Each point is reached from the start by the listed moves, each made 0, 1 or 2 times, or once backwards (-1), plus a little noise. Is the number of moves made odd or even? Then give how often each move was made.
In the rows, zero is written as 128.

Moves:
(1): [159 153 138 134]
(2): [113 192 128  93]
Start: [108 127 126 121]
Points:
[ 76 107 112 117] => odd (-1, 0)
[173 179 146 130] => even (2, 0)

Moves:
(1): [161 142 129 121 140 144 109 132]
(2): [116 151 127 121 104 134 142 152]
(3): [161 122 161 138 125 105 144 146]
(4): [127 143 137 160 120 116 110 108]
(5): [128 138 124 136 155 128 130 141]
(6): [117 127 145 138 135 161 141 113]
(7): [155 135 114 134 135 125 151 119]
(8): [121 115 116 145 117 141 123 138]
Start: [103 114 130 124 102 133 125 145]
Points:
[211 141 241  86 105 190 178 181] => even (2, 1, 2, -1, -1, 2, 0, -1)
[168 160  62 114  83 203 124 139] => even (2, 1, -1, 0, -1, 0, 2, 1)
[ 92 119  52 122 164 179 148 176] => even (0, 0, -1, -1, 2, 0, 1, 1)

Moves:
(1): [159 139 129 122 119 125 125 137 132 120 120 119 122 148 118 128]
(2): [122 150 128 113 131 131 127 141 116 127 119 127 135 102 125 135]
(3): [127 129 148 124 118 125 128 134 121 108 140 141 131 118 115 121]
(4): [126 128 125 150 126 128 124 128 111 133 126 121 134 134 127 124]
(5): [124 127 135 122 142 135 126 113 118 122 124 128 120 127 120 122]
(6): [129 122 120 115 127 169 131 141 124 116 140 133 138 128 138 140]
(7): [124 118 150 125 122 133 163 122 130 141 132 128 110 119 132 133]
(8): [126 114 132 117 150 124 127 157 128 158 129 152 146 132 126 116]
(9): [135 134 123 159 133 128 132 115 153 127 125 135 140 119 124 127]
(10): [149 123 148 125 121 125 103 121 118 143 138 131 143 123 139 134]
(11): [132 142 118 119 131 122 143 125 119 129 149 127 126 127 135 123]
(12): [124 131 123 130 119 133 117 119 123 131 113 148 117 132 131 124]
(13): [138 100 111 128 114 116 133 118 114 118 113 140 147 125 115 131]
(14): [129 139 133 133 123 120 128 126 127 115 121 128 144 141 128 142]
Start: [124 140 140 134 138 137 132 126 121 130 129 108 102 130 138 116]
Points:
[136  75  78 230  93 193 155  55 122  54 126 137 187 127 139 160] => odd (-1, -1, 0, 1, 0, 2, 0, -1, 2, 0, 0, 0, 2, 1)
[ 89 148 159 167 187 224 149 136  67  99 181 176 177  59 116  94] => even (-1, 1, 2, 2, 2, 2, 0, 1, 2, 0, 1, 0, 0, 0)
[ 88 147 136 156  42 172 152 129  40  49  59 130 112 140 121 165] => even (0, 1, 1, 2, -1, 1, 1, -1, -1, -1, -1, 2, 1, 2)
[136 142 101 241 103 110 204  87 140 190  44 131  65 107 116  99] => even (1, 1, -1, 2, -1, -1, 2, 0, 2, -1, 0, 2, 1, -1)
[ 90 137  46 152 159 153 159 155  78 134 190  65 127 175 180 112] => odd (-1, -1, -1, 2, -1, 1, -1, 0, -1, -1, 2, -1, 0, 0)
[225   7 234  87  89  75 122 145  76 219  98 191 110 163  99  82] => odd (2, -1, 1, 0, 0, -1, 2, 2, -1, 2, -1, 1, 2, -1)

Moves:
(1): [137 127 131 124 121 124 129 143 128 133 128 123 125 131 115 123 129 136
 135 138 120 119 131 126 131 127]
(2): [128 139 125 131 131 123 141 136 120 122 135 120 129 130 131 132 130 120
 130 134 129 125 123 116 125 124]
(3): [133 126 140 134 134 146 133 137 110 131 124 136 118 133 114 120 130 125
 115 134 121 128 145 130 134 127]
(4): [125 129 123 143 126 127 116 123 127 135 123 127 121 125 132 129 103 122
 133 131 128 118 139 134 133 137]
(5): [131 126 129 128 143 118 129 137 132 138 137 133 133 127 144 129 121 122
 134 127 129 139 128 130 121 128]
(6): [125 130 116 128 132 146 120 136 119 129 130 120 126 126 129 132 133 132
 128 129 129 130 133 125 123 128]
(7): [140  99 132 128 121 123 146 144 121 118 116 130 129 148 114 131 127 132
 142 119 132 129 113 139 134 121]
(8): [118 125 121 137 124 114 114 158 131 142 122 122 130 130 156 133 114 122
 124 128 129 121 146 121 144 102]
(9): [129 127 127 124 131 129 136 123 147 120 131 104 129 127 119 127 127 133
 132 128 137 129 148 133 140 120]
(10): [137 136 122 125 121 135 135 125 121 146 123 119 118 126 117 134 126 122
 116 112 121 126 129 126 118 129]
(11): [123 102 127 135 105 119 127 135 127 134 151 115 124 135 138 119 118 128
 114 139 126 152 122 140 131 142]
(12): [130 134 126 127 128 131 127 127 135 119 139 146 132 119 130 129 121 129
 128 130 120 135 115 130 131 129]
(13): [117 127 138 144 114 144 123 140 127 131 139 126 145 122 131 117 125 130
 130 125 122 123 138 112 136 135]
(14): [119 126 135 130 120 139 125 120 134 135 139 146 136 145 121 110 129 136
 142 125 141 125 137 123 145 116]
(15): [156 130 119 125 140 131 145 129 133 128 118 133 131 144 153 113 135 121
 127 142 127 115 143 141 118 135]
(16): [120 123 147 115 120 141 120 128 129 128 119 147 119 143 122 153 106 123
 126 140 118 125 130 128 124 127]
(17): [141 133 128 141 129 138 141 122 115 118 144 129 134 130 126 142 146 141
 121 123 122 133 134 118 129 136]
(18): [121 131 140 120 122 130 138 131 120 128 125 138 127 125 137 126 123 142
 136 126 133 122 129 131 134 127]
(19): [124 136 130 127 108 119 128 132 127 136 123 130 123 120 120 124 147 113
 133 121 133 129 135 135 118 133]
(20): [119 123 125 130 123 120 144 127 137 144 123 132 139 112 126 135 133 126
 136 141 135 110 114 127 135 118]
(21): [131 137 135 128 129 127 125 129 131 126 122 140 137 124 123 127 124 131
 125 134 145 121 126 127 121 121]
(22): [124 136 122 143 114 122 138 134 144 136 122 132 124 122 121 120 131 134
 125 141 122 143 124 119 125 146]
(23): [137 120 109 117 144 127 128 129 107 123 129 123 138 120 130 137 120 121
 121 132 121 149 147 107 127 125]
(24): [121 133 129 135 120 121 135 142 111 143 116 136 141 142 123 126 121 127
 120 134 113 131 133 150 118 130]
Start: [119 114 133 145 112 136 132 114 144 128 120 117 117 125 125 120 134 132
 124 144 115 149 126 118 145 116]
Points:
[153 138 129 120 128 172 217  95 154 212  83 176 166 178 152 105  63 159
 153 193 158 117 189 135 110 121] => even (0, 0, -1, 1, 2, 1, 0, -1, 1, 2, 0, -1, 0, 2, 2, 1, 0, 2, -1, 1, 2, 1, 1, 1)
[188 104 103 182 169 101 193 172 163 158 174  96 110 106 207  86 155 177
  65 202  98 230 228  69 198 117] => even (1, -1, 2, -1, 2, -1, -1, 2, 1, 0, 1, 0, -1, 0, 1, -1, 2, 1, -1, 0, 0, 2, 1, -1)
[123 204 152 207 195 213  98 102 148  31 189 113 140  35  80  96 116 133
 100 165 120 148 143  20 164 141] => odd (0, 2, 2, 1, 0, 0, -1, -1, 1, -1, -1, 2, 2, -1, -1, -1, 0, -1, -1, -1, 2, 0, 0, -1)
[209 126 187  86 145 127 208 175  80  67 117 147 132 114  90 142 121 125
 186 103 131 130  97  77 102  99] => even (2, 2, 0, 0, 2, -1, 2, -1, 0, 1, -1, 1, 1, -1, 0, 0, 0, 2, 1, -1, 2, -1, 1, -1)
[144  68 177 171 112 171 199 209 130  65 169 106 159 194 141 111 161 241
 179 141 157 165 166  42 216  74] => even (1, 1, 0, -1, 1, 1, 2, 1, 1, -1, 0, -1, 1, 1, 0, 0, 2, 2, -1, -1, 1, 1, 0, -1)
[134 108 131 142  58 177 115 171 249 172 179 141 106 146 161  70 165 120
 148 242  80 204 204 104 129 184] => even (2, -1, 0, -1, 2, 2, -1, 0, 1, -1, 1, 1, 1, 1, 2, 2, 0, -1, 2, 0, -1, 2, 0, -1)

Moves:
(1): [118 134 136 115 120 131 131 127 125 129 131 130 126 114 122 136 130 121
 135 126 122 120 119 119 126 139 125]
(2): [131 134 117 128 125 128 132 120 131 126 119 140 131 129 140 122 119 140
 127 124 131 128 107 132 126 114 136]
(3): [125 140 136 132 130 125 131 122 130 133 134 130 130 117 131 123 146 117
 136 121 127 134 130 135 134 130 125]
(4): [122 122 138 118 117 132 129 118 132 131 124 125 124 135 126 128 129 127
 118 130 139 118 133 134 127 134 121]
(5): [124 136 135 119 130 128 132 128 121 127 117 135 129 133 118 120 124 123
 132 126 135 125 132 128 133 140 144]
(6): [124 122 114 138 136 128 123 130 119 125 130 129 120 126 139 132 121 127
 132 116 130 122 125 121 114 121 134]
(7): [132 133 131 121 126 132 132 137 136 124 134 137 130 120 123 126 144 122
 131 128 132 130 123 126 125 134 134]
(8): [131 128 137 129 143 129 137 135 115 132 125 116 129 134 131 121 122 127
 137 129 130 121 132 124 136 122 136]
(9): [126 131 125 137 126 122 138 115 131 117 123 134 129 117 135 115 153 141
 141 132 122 142 133 153 126 124 134]
(10): [118 130 130 122 134 136 124 144 118 136 117 122 126 130 131 133 131 127
 126 136 118 130 136 125 130 134 126]
(11): [133 137 151 139 119 135 122 124 140 127 121 128 131 136 134 119 132 125
 136 126 122 123 127 127 129 127 137]
(12): [117 120 133 125 125 125 121 130 123 132 125 130 127 133 126 128 129 123
 130 127 136 130 129 136 133 129 124]
(13): [132 130 121 135 129 128 124 136 112 132 120 127 126 132 129 123 134 130
 126 123 117 137 125 128 123 132 129]
(14): [145 135 121 122 124 119 122 121 130 134 127 129 121 121 133 135 134 125
 118 150 116 127 139 128 126 138 124]
(15): [135 122 119 140 125 135 128 118 130 133 120 128 133 126 113 126 131 134
 130 131 110 124 139 128 126 126 106]
(16): [125 129 135 116 122 111 139 116 131 130 126 143 133 129 140 134 126 141
 127 128 130 112 131 123 130 130 123]
(17): [132 131 130 135 130 134 122 132 119 123 131 127 131 122 131 130 130 129
 132 125 136 132 135 135 129 137 118]
(18): [124 124 123 130 129 124 126 121 118 137 136 136 133 122 117 133 127 117
 121 143 122 129 134 119 121 128 123]
(19): [120 118 123 130 128 121 134 132 133 131 131 127 136 119 136 125 133 120
 132 126 121 123 136 142 118 142 108]
(20): [123 130 126 125 120 122 124 137 118 125 130 124 138 124 128 128 132 121
 135 119 136 127 126 127 123 120 137]
(21): [128 137 122 118 127 122 122 134 132 128 133 128 129 130 131 116 133 136
 126 132 122 134 128 130 117 117 132]
(22): [129 145 122 150 128 117 131 138 133 128 134 125 124 117 111 133 121 136
 122 132 126 125 110 123 121 126 108]
(23): [130 137 121 124 128 137 139 133 110 110 123 132 141 125 124 127 131 118
 123 122 112 102 125 114 125 126 134]
(24): [128 118 128 120 143 132 113 127 124 139 117 115 127 136 130 125 134 136
 121 134 129 136 128 127 134 130 142]
Start: [130 139 126 133 120 126 118 123 138 113 127 122 143 123 124 126 130 137
 124 126 129 123 130 134 132 132 132]
Points:
[138 164  56 142 229 148 140 155  72 102  88  92 146  49 205  94 234 127
 162 145  47 120 166 189 126 163 157] => odd (0, 1, 2, -1, 0, 2, 1, 2, 2, 2, -1, 0, -1, 2, 0, -1, 1, -1, 2, -1, 0, 0, 2, 2)
[ 94 184 149  59  95 114 152 143 108 135 113 153 196  67  62 141 226  56
  75 189  76  51 189 114  99 249  94] => even (0, -1, 1, 2, 2, -1, 2, -1, 0, 2, 0, -1, 0, 1, 0, 1, 0, 2, 2, 1, 0, 1, 2, 1)
[ 88 167  94 103 114 124 193 136  76  98  94 172 147  50 167 159 159 159
 134 100 110  36  83 116  84 177 100] => even (2, 2, 0, 2, 0, 2, 2, 1, 1, 2, -1, -1, 1, 0, 0, 2, 1, 0, 1, 0, -1, 1, 1, 0)
[158 195  92 108  96 119  78 134 154 138 104 110 148  93  47 121 146 197
  93 188  78 129  74  92 106 118 113] => odd (2, 1, -1, 0, 0, -1, 1, 0, 0, 0, 0, 0, 0, 1, 2, 0, 0, 0, -1, 1, 2, 2, 0, 2)
